Every row gives one point. The window is the flat piece filled in between its corners: a triangle in 3 columns, a solid with four corners in 4, and so on. A path goes straight from each point to the next, and from the last back to the first. After which points does the path pass through the window?
In the rows, 128 means zero.

Window, 4 rows:
[[117 104 199 128]
 [157  87 100 138]
 [119  81  69 140]
 [133 173 115 125]]
Path:
(1): [131  83  84 102]
(2): [133  77 148 116]
(3): [128  86 150 160]
(4): [124 102 163 153]
(5): [122  97 162  95]
(6): [125 118 158  85]
(7): [122 133 170 174]
(8): [127  78  83 190]
(9): [130  63  85  84]
(10): [126  67 160  80]
(11): [123  82 172 178]
(12): [151 101 104 163]
(13): [155  85 105  95]
(14): [139 170 137  98]
(15): [134 170 144 149]
(16): [129  93  83 176]
Through the window after points: 4, 6, 12, 16

Window, 6 rows:
[[131 140 134  89 172 141]
 [159  81 249 129 112 149]
 [ 90 184 153 161  60 155]
 [ 90 104 106 187 136 130]
 [131 167 121 137  68 157]
 [104  95 125  81 157 137]]
Path:
(1): [112  92 149 143 158 205]
(2): [114 105 157 134 143  73]
(3): [126 109 168 115 121 122]
(4): [121 107 164 119 131 193]
(5): [108 139 139 170 127 197]
(6): [116 150 139 159 104 110]
(7): [110 115 133 144 118  85]
(8): [102 102 129 162 141 181]
(9): [117 101 189 137 134 196]
(10): [126 103 192 130 108  76]
(11): [142  86 179 126 138  92]
(12): [130  77 171 132 147 165]
(13): [138 106 170 118 128 175]
(14): [152 120 170 107 109  75]
(15): [109 146 105 120 122 103]
(16): [ 97 139 102 125 128 170]
Through the window after points: 3, 7

Window:
[[120 153 140 150 115 129]
 [101 131  59 164 157 153]
 [175 147  42 166 181 146]
 [105  66 142 113  79 146]
 [111 149 109  95 101 133]
 [ 81  96 198  68 109 137]]
Path:
(1): [ 85 104 125 104  98  66]
(2): [100 124 151 107  85 190]
(3): [126 150 119 113 104 179]
(4): [109 139  95 112 125  84]
(5): [117 105 130 127 120  65]
(6): [122 147 157 123 101 189]
(7): [ 92 104 157 109  85 162]
(8): [ 87  90 149 101  85 101]
Through the window after points: 3

Window (8 x 8):
[[197 188 115 129 201  97  86 120]
 [105 124 115 121 167 118 219 130]
 [212 131  75 124 194 123  73  95]
 [126 120 134 111  79 129 101 125]
 [155 129 164 167  56 157 120 107]
 [170 174  76 131 212 154  69 114]
 [145 146 100 165  71 117 116 120]
 [188 172 117 117  74 151 114 114]]
Path:
(1): [193 148 106 136 157 155  91 189]
(2): [161 109 132 124  96 143 108 177]
(3): [127 140 124 115  91 123 103  94]
(4): [138 149 125 132 107 127 132  80]
(5): [177 130 111 157 100 145 136 182]
(6): [170 146  99 133 175 134 112 134]
(7): [143 186  95 110 169 122 115  50]
(8): [145 184 111 132 139 108 119  50]
(9): [177 146 105 146 147 128 127 148]
(10): [158 122 123 126 109 136 104 163]
(11): [127 153 121 112 100 127 104  70]
(12): [156 178  93 124 154 138  98  61]
Through the window after points: 2, 4, 6, 10, 12

Window:
[[ 95 138 123 101 153  97  82 116]
 [170 154 159 169 161  62 162 108]
 [152  64 106 105  89 191 142  94]
 [180 155 173  99 152  92 153 120]
 [141  35 123  98  21 139  94 111]
 [152 149 195 153 164 109 114 119]
 [ 49 188 134 101 115 129 104 118]
 [129  73 171 118 126 107 155 115]]
Path:
(1): [134 114 159 105 118 101 132  33]
(2): [152  92 128 118 106 128 144 189]
(3): [145 103 116 121 116 139 138 168]
(4): [132 106 147 114 107 136 133  64]
(5): [156 140 176 108 143  90 145  59]
(6): [167 134 154 121 144 102 150 175]
(7): [124 125 130 121 127 115 129 152]
(8): [127 137 157  94 115  98 117  42]
Through the window after points: 3, 5

Window, 9 rows:
[[106  76 147  95 175 137 151 126 152]
 [130  73 208  66 160 143 149  57 130]
 [ 52 198 121 135 109 133  37 111 163]
 [220 130  92 147  98 144 130 127 112]
 [182 142  78 151 151 134 154  87 107]
 [ 73 202 157 163  79 131 111 109 154]
 [132 127 188  60 183 111 145 115 137]
 [ 76 155 191 153 114  77  75  91 164]
 [181 134  95 112  73  89 159  81 121]]
Path:
(1): [128 183 144 131 103 117 111  87 159]
(2): [131 172 139 137 101 125 136  89 214]
(3): [102 163 135 139  86 115 116 109  83]
(4): [110 137 171  93 150 107 125 114 111]
(5): [144 137 173  94 160 116 125  91 204]
(6): [175 124 144 100 144 130 148  83 199]
(7): [138 110 140 105 140 111 128  99 111]
(8): [116 118 126 147 101 126 128 118  48]
(9): [163 138 114 142 108 136 125  97 153]
(10): [149 140 138 118 139 118 106  78 193]
(11): [111 122 145 128 123 105 104 118 106]
(12): [ 95 163 143 144  99 104 103 113  77]
Through the window after points: 2, 4

Window (9 x 9):
[[155 176 140 120  92  21 188  71 113]
 [144 149 172 110 132   7 167 124 127]
 [108 128 148 145  61 158  67 149 114]
 [122 130  72 152 167 180 131 156 149]
 [ 90  88  67 101 146 150 172 142 142]
 [166  94 150 127  92 164  85 121 134]
 [ 89  90  51 133 170 151  95 116 146]
 [136  81 160 199  59 143  91 134 132]
 [ 79 112 117 133 170 174 140 104 144]]
Path:
(1): [122 133 141 120 122  70 138 114 173]
(2): [139 137 142 114  91  54 144  99 202]
(3): [131 119 161 114 115  65 147 115  65]
(4): [165  93 153 135 126 149 104 136  77]
(5): [147 109 137 125  94 140 102 115 155]
(6): [127 127 116 132  97 119 119 123 157]
(7): [148 107 130 143 122 125 131 122  85]
(8): [141 108 156 141 110 114 131 133 104]
(9): [117 143 148 140  71 108 140 128 192]
(10): [118 133 133 121 109 101 147 108 161]
(11): [133 109 128 133 117  94 143 103  83]
(12): [135 126 137 130 148  86 155 127  64]
Through the window after points: 4, 12

Window (11 x 11):
[[ 78 186 112 115  71 125 135 160 148 104  94]
 [125 113 149 125 107 120  44 136 136 120 119]
 [121 105 129 116 152 100 142  97 123 118 130]
 [121 137 157 191  81 126  97 142 137  98 126]
 [189 182 135 158 133  59 122 106 132 143 119]
 [150  89 148 141  91 136 121 103 148 146 155]
 [121 128 111 182 249 123 154 115 214 155 131]
 [133  84 112 143 112  85 110 135 128 148 141]
 [160 107 137 105 142 150 128 157 132  96 138]
 [142 138 180 115 108 100 137 155 129 126 118]
 [125 110 134 147 163 154 128 129 122 156 142]]
Path:
(1): [112 146 135 126 125 117 112 145 140 126 174]
(2): [110 140 147 131 128 107  92 150 145 129 192]
(3): [159 108 139 154 113 132 115 120 150 144  96]
(4): [135  95 128 153 139 144 129 131 126 141  85]
(5): [132 127 135 120 141 111 118 134 140 125 182]
(6): [136 136 140 145 138 107 125 122 150 143 170]
(7): [155  98 118 156 132 115 125 112 155 137  74]
(8): [143 108 144 143 116 123 131 133 133 130  97]
Through the window after points: 4, 6, 8

Window:
[[103  32  93 111 180 109 136 126   7 136 109]
 [142 210  67 171 161 116 105  61  63 157  85]
 [145  81 149 155 144  73 119 136 123 168 130]
 [ 49 145 162 143 164 103 141 117 155 139 151]
 [159 158 143  99  82  96 113 202 115 163  80]
 [112 115 102 117 168 107  94 101 129 155 145]
 [ 87 104 168 112 148 102 118 149 115  34 134]
 [183 169  48 150 174 118 161 146 134 169 100]
 [105 122 191 144 169 174 114 112 129 126 157]
 [136 115 139 122 107 108 148 103 136 146 144]
 [153 150 105 162  72 144 109 193 135 153  91]]
Path:
(1): [118 106 153 123 163 118 125 114 133 137  74]
(2): [109 106 144 114 145 127 111  99 126 138  58]
(3): [116 128 133 150 139  87 118 142  81 144 171]
(4): [110  99 134 128 141 105 124 143  59 127 176]
(5): [ 95  67 137 112 149 122 114 102 113 114  48]
(6): [ 96 107 131 131 155 123 138 109 129 120  72]
(7): [116 151 126 133 146 111 115 143  88 139 177]
(8): [126 126 131 133 141 103 121 139  83 144 187]
Through the window after points: none

Window:
[[216  83  57 155 131 126 117 112  91 167  70 144]
 [ 62 169 138  74 127  87 162  62 163 104  98  67]
 [140 149 117  76 159  68 108 130 144 161  58  63]
 [ 73  99 115 133 159 187 104 123 109  94 149 121]
 [145 102  87  90 134 142 130 182 100  91 164 176]
 [185  55 117 114 148 106 106 122 149 141  74 138]
 [ 55  85 164 105 112 121 152 122 102 102  73  54]
 [230 123 145 144 133 102 111 117 119 175  74 124]
 [118  98  91  73 122 177 152 172 149 131 174 116]
 [ 96 125 136 137 138  38 148 103 157 138  91  37]
 [ 81 106 111 132  86 172  88 156 138  83 110 131]
 [ 57  89 118  89  97 142 109 121 102 130 168 128]]
Path:
(1): [167  95 117 104 103 124  84 118 117  93 147  89]
(2): [126  90 115 132 144 134 149 136 139 159  83 151]
(3): [ 75 125 120 137 145 127 159 141 142 158  81 152]
(4): [147 101 113  87 133 136  95 121 112 106 122  87]
(5): [156 104 139  86 126  91  74  93 139 115 110  28]
(6): [ 97 110 119 123 133 122 145 119 137 146  85 114]
(7): [ 60 124 119 116 108 137 156 162 137 154 112 136]
(8): [139  80 108  77 129 151 118 128 123 108 156  92]
Through the window after points: 7

Window, 12 rows:
[[ 76 131 187 161 163  76 125 143  99 164  35  99]
 [ 84 190 126 110  96 201 134 172  85 147 131 158]
 [119 170 175 172 114 100 200 144 194 136  47 134]
 [123 140  97 124  25 147 140 107  62 149 150 106]
 [155 114 109 103 111 154 147  86 116  58  92 151]
 [205 129 142 140 155 113 173 158 105 139  48 129]
 [205  88 171 136 164 109 165  75  87 165 116 108]
 [149 129 164 164 109  48 193 117 116  90 132 120]
 [167 208 101  34 113 134 110  53 112  78  49  82]
 [132 191 152  88  50 138 104 133 166  74  82 117]
 [146  87 102  62 154 100 146 105 129 100 109 119]
 [ 93 177 128 199 103 104 116 133 176 116 122 102]]
Path:
(1): [113 129 154 122 130 138 171 125 112 123  89  65]
(2): [130 162 142 145 106  72 121 134 122 163  88 142]
(3): [157 133 114 132 120  85 127  93 109 144  88 202]
(4): [146 129 173 131 118 157 189 129 125 103 103  39]
(5): [134 112 138 148 127 139 175 152 142 100  98  74]
(6): [144 145 138 138 108 102 151 121 116 132  98 147]
(7): [127 180 115 133 116  93 111 139 141 150  99 170]
(8): [ 99 121 163 125 117 173 168 124  86 102  98  57]
(9): [130 154 153 117  87 154 143 132 110 100  97  77]
(10): [145 167 124 115  93 113 129 123 139 124  90 154]
(11): [143 167 148 140  96  80 141  95 139 140  99 173]
(12): [130 126 132 114 113 152 168 148 118  97  93  78]
(13): [142 147 145  96 106 173 177 145 129 102  98  43]
(14): [127 159 137 143 103  93 136 109 116 146  99 133]
(15): [135 169 129 108  76 119 115 123 132 107  93 149]
(16): [124 171 156 109  78 151 139 136 138  94 100  87]
Through the window after points: 3, 7, 9, 11, 15

Window (14 x 14):
[[107 136 146 131  85 135 141 138 126  85 162 151 178 140]
 [118 130 127 138 139 104 142  92  97 140 153 154 150 134]
 [ 70 110 124 123 150 139 116  97 117 100 167 123 152 140]
 [140 124 112 128  98 134 116  92 153  87 107 152 128 141]
 [137 128 104 141  90 143 149 132 170  85  12  90 103 130]
 [148  28 151 114  90 148 107  74  84 160 116  96 134 131]
 [ 40 138 137 105  97 146 137  65 108 155 163 134 101 158]
 [124 114 162 157 124 137 136  82 108  85 137 129 133 140]
 [154 178 160 159 131 151   7 118 102 225 133 159 151 130]
 [126 124 139 110 109 138 129 134 105 127 157 166  48 148]
 [130 156 112 129 130 181 133  87 115 138 142 134 113 125]
 [142 169 134 103 134 127 107  95 126 100 160  98 115 138]
 [119 127 163 128 110 137 134 133 178 129 136 152 135 146]
 [128 124 152  95 137 148 137  88  97  94 116 148 155 131]]
Path:
(1): [134 122 130 142 125 148 130  94 113 113 131 134 132 180]
(2): [130 121 131 127 115 142 128  95 105 110 133 131 129 166]
(3): [ 96 142 141 128 124 132 128  98 108 105 129 147 124  61]
(4): [121 128 142 135 121 144 127  90 119 110 137 138 123 115]
(5): [130 127 141 135 126 156 135  99 109 118 133 123 138 182]
(6): [124 127 140 124 112 155 118 112 132 120 129 124 127 167]
(7): [121 139 148 120 102 139 113 109 134 112 131 138 114  97]
(8): [112 142 144 104 118 125 124  99 134 113 144 121 116  74]
(9): [138 140 134 118 126 144 115  98 109 112 134 123 127 178]
(10): [141 107 127 126 133 145 112  98 103 144 127 133 142 179]
(11): [116 122 151 126 108 136 111  93 111 133 137 133 133 101]
(12): [118 117 154 127 107 137 121  86 124 103 129 131 125  82]
Through the window after points: 4, 8, 10, 12

Window (14 x 14):
[[ 42 140  70 114  91 163  77 138 116 123 109 110 167 114]
 [122 141 108 171 102 166 128  83 147 139 117 160 202 121]
 [126  73 152  91  60  59 124 115 104 126 249 157 124 113]
 [ 56  89 121 166 133 188  39 122 164 121  88 111 163 118]
 [ 51 110 112 136 147 159 125 144 149 169  50 202 137 120]
 [201 133 104  81 131 126  67 123 147 155 107  76 147  66]
 [ 74 134 160 138 128 198 117 165 116  91  77 210 189 142]
 [ 63 159 155 120 115 172 125 138 173 128 132 135 122 120]
 [118 120 130 111 114  14 115  75 104  76 176 134  95  95]
 [124  71 143 108  67  95 173  95  99  87 144 140  82  84]
 [ 77 115 101 103 124 185 101  82 153  94 115 213 147  99]
 [177 123  86 115 182 128  87  96  82 156 174  51 108  54]
 [144 107  94 145  97  74 127 146 127  88 179 158  75  57]
 [175 158 128 123 101 146  49 115  90 179 126 107  69  97]]
Path:
(1): [ 77 137 151 128  97 140  85 123 118 134 107 155 172  60]
(2): [116 117  79 126 135 168 120 136 127  92 125 143 120 187]
(3): [112  98  91 117 123 127 123 114 144  92 146 136 125 138]
(4): [ 79 114 131 118 106 135 122 103 127 107 125 163 148  81]
(5): [ 62 119 164 150 110 160  61 109 132 138 107 123 163  39]
(6): [100 104 103 135 127 154  77 119 147 116 114 131 136 131]
(7): [114 110  83 114 122 133 107 117 133 122 138 118 116 125]
(8): [101 128 124 127 111 124  98 109 119 138 137 127 131  72]
(9): [ 91 122 149 125  94 132 108 104 120 131 138 142 145  51]
(10): [111  92  83 114 124 131 129 125 131  92 117 127 120 146]
(11): [165 108  88 116 122 146 102 112 147  98 160 121 114 162]
(12): [115 134 132 129 101 126  94 112 108 125 153 126 138  57]
(13): [115 123 145 121  97 107  88  95 121 126 148 138 130  54]
(14): [135 126  91 122 139 110 102 124 117 111 123 118 103 169]
(15): [133 115 100 118 115 136 120 127 123 125 131 147 106 135]
(16): [106 129 141 108 109 124 106 113 117 130 129 153 142  67]
Through the window after points: 1, 5, 13

Window (14 x 14):
[[171  83 144  22 121 162 147 151 112 167 128  83 168 145]
 [153 153  81 150 155 161 130 153  57 112 216 141  92 137]
 [175 130 158  83 138  59 115 153 124 168 110 105 154 112]
 [134  88 151  50 144 186 134  68 131  47 165 130 125 158]
 [107 145 167 161  85 151 107 196 137 136 113 131 169  94]
 [136 194 117 109  79 151 149 157  58  99 166  92 131 104]
 [158 144 114 163 113 174 146 121 171 142  57  76 145 133]
 [181 140 167 140 103 174  98 160  77 130 130 130 130  87]
 [119  79 210 177 114 144 170 132 124 131 100 138 175 156]
 [ 92  78 169 141 119 101  74 114  78 145 100 138 141  73]
 [153 161 120  84 145 143 158 170  97 139  61 133  85 139]
 [113 115  91 108  99 148 185  93  96  22  48 246 144 148]
 [119 138 137  76  79 174  49  47 102 126  91 170 111 147]
 [121 181 172 100 129 158 107 149  85 133 126 118 214  78]]
Path:
(1): [152 106 140 110 100 131  77 143  95  91  81  89 157 161]
(2): [162 113 146 136 116 153 107 168  96 111  85  98 163 160]
(3): [118 135 135  79 125 140 180  96 138 146 144 141 129  71]
(4): [133 138 141 102 119 161 153 108 112 135 122 134 152 101]
(5): [134 148 151  92 119 154 102 153  81  78 134 121 161 132]
(6): [130 118 131 122 122 128 113 142  93  74  65 126 138 135]
(7): [145 159 146  96 113 175 200 128 130 176 138 188 139 120]
(8): [ 99 126 168  87 109 151 160 101 114 170 124 149 107  64]
(9): [171 130 134 133 113 155  82 145  90  72 109 126 178 182]
(10): [150 148 128 115 120 159 123 146 101 103 109 127 145 149]
(11): [140 133 134 124 114 147 170 127 111 151 160 150 120  74]
(12): [128 127 147  91 117 178 181 103 126 165 142 166 120 110]
Through the window after points: 4, 6, 8

Window, 14 rows:
[[101  81 109 156 147 161  95 112 184 153 173 108  99 182]
 [174 175 113 189 109  69 126 131 153 142 149 101 183 121]
 [126 204 136 146  99 116 169 130 171 161 144 128 165 168]
 [141 144 187  86 171  56 109 180  75 114 106 195 149 140]
 [ 75 116 139  72 204 144 106 107 161 125 133  92 116 174]
 [ 99 172 105 145 192  75  96 135  80  93 199 174 133 158]
 [ 50 148 132 153  79  62 118  78 193 161  27 171 204 171]
 [108 133 128 110  72  78 129 198 137  88  81 123 163 154]
 [153 201 123  80 112 114 131 156 161 141  90 138 101 122]
 [135 134 201 119  51 127 125 155 151  95 112  69  65  94]
 [182 156 161  89 111 118  40 202  66  61 155 112 166 165]
 [126 133 121 135  61  92 102 135 138 200 195  65 100 101]
 [126 119 177  82 134  88 103  87 219  85 162 122 120 181]
 [176  68 147  62  80 167 106 120 102  89 116 118 182 121]]
Path:
(1): [121 127 155 122 125 128 101 144 150 113 152 123 157 141]
(2): [111 134 155  97 131 105 101 170 146 102 133 152 167 124]
(3): [156 166 125 137 145 104 139 105 103 108  91 113 100 227]
(4): [126 124 135 103  96  90 125 132 129 117  91 121 152 164]
(5): [ 99 156 136 129 102 130  94 161 179 115 126 152 168 110]
(6): [118 157 150 141 131 128  92 164 186 142 152 143 145  55]
(7): [163 162 138 101  68  84 152 122 111 112  98  79 105 206]
(8): [162 101 109 116 100  70 140 105 125 114 128  91  84 199]
(9): [124 143 152 110 119 133  94 157 150 139 180 107 129 112]
(10): [115 153 140 120 139 110 102 139 146 103 163 151 147 139]
(11): [135 156 125 118 135  75 121 117 116 125 137 116 119 186]
(12): [147 149 136 123 111  86 130 121 124 113 123 118 137 159]
(13): [118 156 147 111 121 105  97 165 165 137 136 119 169 102]
(14): [120 135 153 122 137 127  87 172 182 115 134 161 184 100]
(15): [151 156 138 110 117  72 138 110  86 102 105 108 107 214]
(16): [127 128 119 116 124  98 119 115 114 117 137 123 141 180]
Through the window after points: 4, 6, 10

Window (14 x 14):
[[165 119 137 117 168 182 116 151 125 155 125 136 158 112]
 [153 131  89  62  90 106  97 173  81 103 124 163  88  91]
 [156 114 123 174  80 149  69 103 124 204 118 144 146 165]
 [157 129 158 111 139 114 154 104  81 183 126 125  99 109]
 [188 110  52 109  83  57 104 142 103 107 213  63  55 149]
 [124  68 177 149 130 169  78 205 130  96  51 201 114   7]
 [136 132 189 131 142 136 130 158 164 128  88 145  92 185]
 [147 185 146 117 122 173 128 115 156 129 118 144  53 118]
 [ 98 143 123 216  55 156  75 133 105 125 136 106 151 152]
 [105 130 143 148 205  76 141 145 148 172 113 179  81 141]
 [218 151 139 179 104 176 151 123 155 100 113 181 175 154]
 [ 94 127  79  97  97 153 163 151 121 144  79  78  39  72]
 [163 133 143 190 100 206 157 169 111 171 138 166 125 132]
 [121  85 161 133 112 148 143 148 139 187 151 182 168  76]]
Path:
(1): [127  78 122 142 135 141 142 125 103 123 137 179 147 121]
(2): [135 106 118 129 132 158 124 119 125 111 122 144  88 131]
(3): [177 161 144 131  96 124 148 192 113 169 120 127 141  72]
(4): [154 160 164 124 114 156 155 182 133 171 107 142 137 113]
(5): [138  68 127 169 148 142  93  82 114 109 135 152  60 178]
(6): [143 109 110 137 114 152 116 134 115 120 115 169 114 106]
(7): [175 154 146 137  88 133 123 188 153 140 139 102 123 129]
(8): [154 162 143 147 114 161 121 146 152 148 107 141 120 116]
(9): [147 123 131 130 123 164 122 115 113 113 140 152  86 132]
(10): [161 125 126 146 125 163 122 127 113 130 136 164 106 124]
(11): [157 139 128 135 103 137 127 157 139 162 102 126 157 106]
(12): [147 145 154 145 123 135 121 150 163 146 100 136 126 137]
(13): [163 121 145 150 126 164 139 136 116 115 124 171 112 156]
(14): [109 108 114 143  98 183 125 106 117 123 121 187 132 152]
(15): [147 139 151 165 109 124 113 157 130 161 128 116 123 112]
(16): [153 141 146 139  95 149  99 187 136 168 103 129 116  89]
Through the window after points: 4, 8, 12, 14
